Rows are points. A path goes straight from each point to the next, and from the last back to the first. The post is the endless flat space through its rows: a point in 2 columns, a line in 3, a plane in 4, and so on, so that a path can go around it. Count how often the path circles the post. Going back the other way cancels.
In the rows, zero is written as 128.

Post (1 x 2):
[[115 124]]
Path (13 x 2):
[[133 150]
 [ 82 187]
 [143 199]
 [155 144]
 [136 113]
 [137 119]
 [158 137]
 [149 100]
 [ 50  48]
 [ 90 122]
 [100 184]
 [137 146]
 [192 124]]
Times around: 1

Post (3 x 4):
[[131 110  77  59]
 [130 170 131 178]
 [147 150 142 134]]
Path (16 x 4):
[[142 138  72 149]
 [175 190 148 169]
 [123 175  97 129]
 [122 163 115  36]
 [160 169 117 105]
 [173 137 124 112]
 [161 163  65 130]
 [162 169 105  73]
 [132 153 164  24]
 [ 82 119  93 111]
 [110 136 128 118]
 [119 165 124 104]
 [107 192  38 137]
 [167 138 120  94]
 [188 124 106 179]
 [158 115 143 184]]
Times around: 0

Post (5 x 6):
[[120 138 174  91 130 110]
 [130 142 159  81  94 146]
 [200 153   9 118 158 144]
 [155 131  95 203 120 132]
 [ 96 149 149  92 136 157]]
Path (14 x 6):
[[172 173 107 121  95 199]
 [202 191  56 125 128 123]
 [107 162  83  97 104 169]
 [ 93 116 131  79 129 118]
 [ 77 100 140  98 197 148]
 [158  97 139 139  74  77]
 [105 150  94 100 110 131]
 [ 56 165 164 115 142 168]
 [104 137  73 137 130 164]
 [136 110 102  83 154 140]
 [123  97 142 128 136  51]
 [ 95 146 156  72  64 137]
 [161 191 117 134  97 171]
 [203 164 184  93 114 123]]
Times around: 0

Post (8 x 9):
[[149 127 135 176 108 105 133 134  87]
 [146 145 110 143 168 124 131 103 136]
 [172  96 140 120 102 140 114 143 171]
 [ 86 151 195 116 181 141 116 120 132]
 [ 98 156 162 120 178 160 173 155 150]
 [151 104  99 162 162  93 102 126  96]
 [141  88  70 110  82 108  81 127 195]
 [144 148 182 133 167  99 128 138 168]]
Path:
[[158 118 211 110 174  41  36 140 151]
 [168 210 241 121 174 128  95 101 179]
 [141 167 151 174 120 109 126 144 180]
 [147 132 153 131 176 136 170 128 221]
 [138  66 119 135  78  91 162 157 149]
 [140 136 172 142 139 124 159 155  96]
 [ 98 128 126 120 185 112  36  87 105]
 [197 120 225 210  61 113 116 168  67]
 [166 107  51 162 118 144 120 190 137]
 [130 138 151 135  82 147 147 170 118]
 [166 139 135 108 231  55  82  92 202]
 [163  77 185 153 126  57 105 126 133]
 [147 110 125 178 162  98 122 127 137]
 [155 142 175 127 178 147 145 123 183]
 [118 154 179 116 168 112 165  87 165]
 [161 134  68 137 212  81  92  74 135]
 [136 144 107 130 159 116 105 122 137]
 [112 128  43 132 151 118  91 110 135]
 [149  91 171 126 125 113 120 183 135]
 [132  64 134 128  73  97  49 102  92]
 [162  96 111 144 104  96  87 100 147]
 [136  81  79 146 197  98 107 163 150]
 [177 145 148 138 129 138 148 158 180]
 [150 193 230 122  70 136 148 157 140]]
Times around: 0

Post, 10 rows:
[[131 117  39 139 178 121 109 103 182 177 174]
 [ 45 138 181 127  91 157 178  78  87 113 168]
 [138 114 118   7 192 193  80 115 146 170 165]
 [140 100 133 145 133 153  82 183 137 110 150]
 [ 83 143 135 149  97  81 141 170 111 141 140]
 [119 115  78 121 156 112 138 117 101 140 150]
 [151 100 100 173  65  43  87 152 154  74 142]
 [ 65 111 177  60 160 117  77  97 110  92 152]
 [134 127  91 139 148 130 150 162 173 111 125]
 [150 108 146 111 160 140  78 105 151 125 118]]
Path, 22 rows:
[[ 76 140 182 117 121 171  80 158  83  83 109]
 [ 78  61 113 147 136 126  75 181 133  89 161]
 [149  84 126 116 176 103  87 114 150 157 148]
 [100 113 189  99 239  79 108 176  56  72 118]
 [125 126  87 104 122 120 105 153 151  80 174]
 [ 52 155 151  40 165 119 112 138  87  92 106]
 [119  62  88  91 156 133 138 131 161 106 110]
 [ 84 112 158  93 133 118 145 110 170 158 169]
 [180 136 132  92 127  86 108 141 186  76 144]
 [141 134 127 177 124 184 100 143  96 153 160]
 [117 152 121 133 145 192  51  88 110 157 174]
 [137 148 135 133 123 117 139 109  80 140 122]
 [ 56 176 154  53 154 156 103  71 128 149 118]
 [100  81 132 117 100 119 105  91 119  86 149]
 [ 86  73 111  77 160 145 132 145 141 115 195]
 [155 117 112  89 133  96 177 151 146  50 136]
 [ 82 165 159 128 181 151 117 112 110  64 150]
 [138 165  66 154  97 119 126 125 197 143 107]
 [111  76  49 101 148  81 137 103 120 135 135]
 [144  96 148  79 203 124 119 108 161 105  88]
 [155 141 131 103  79  98 118 166 187 143 149]
 [110 158 193 130 125 138  73 127 115 121 160]]
Times around: 4
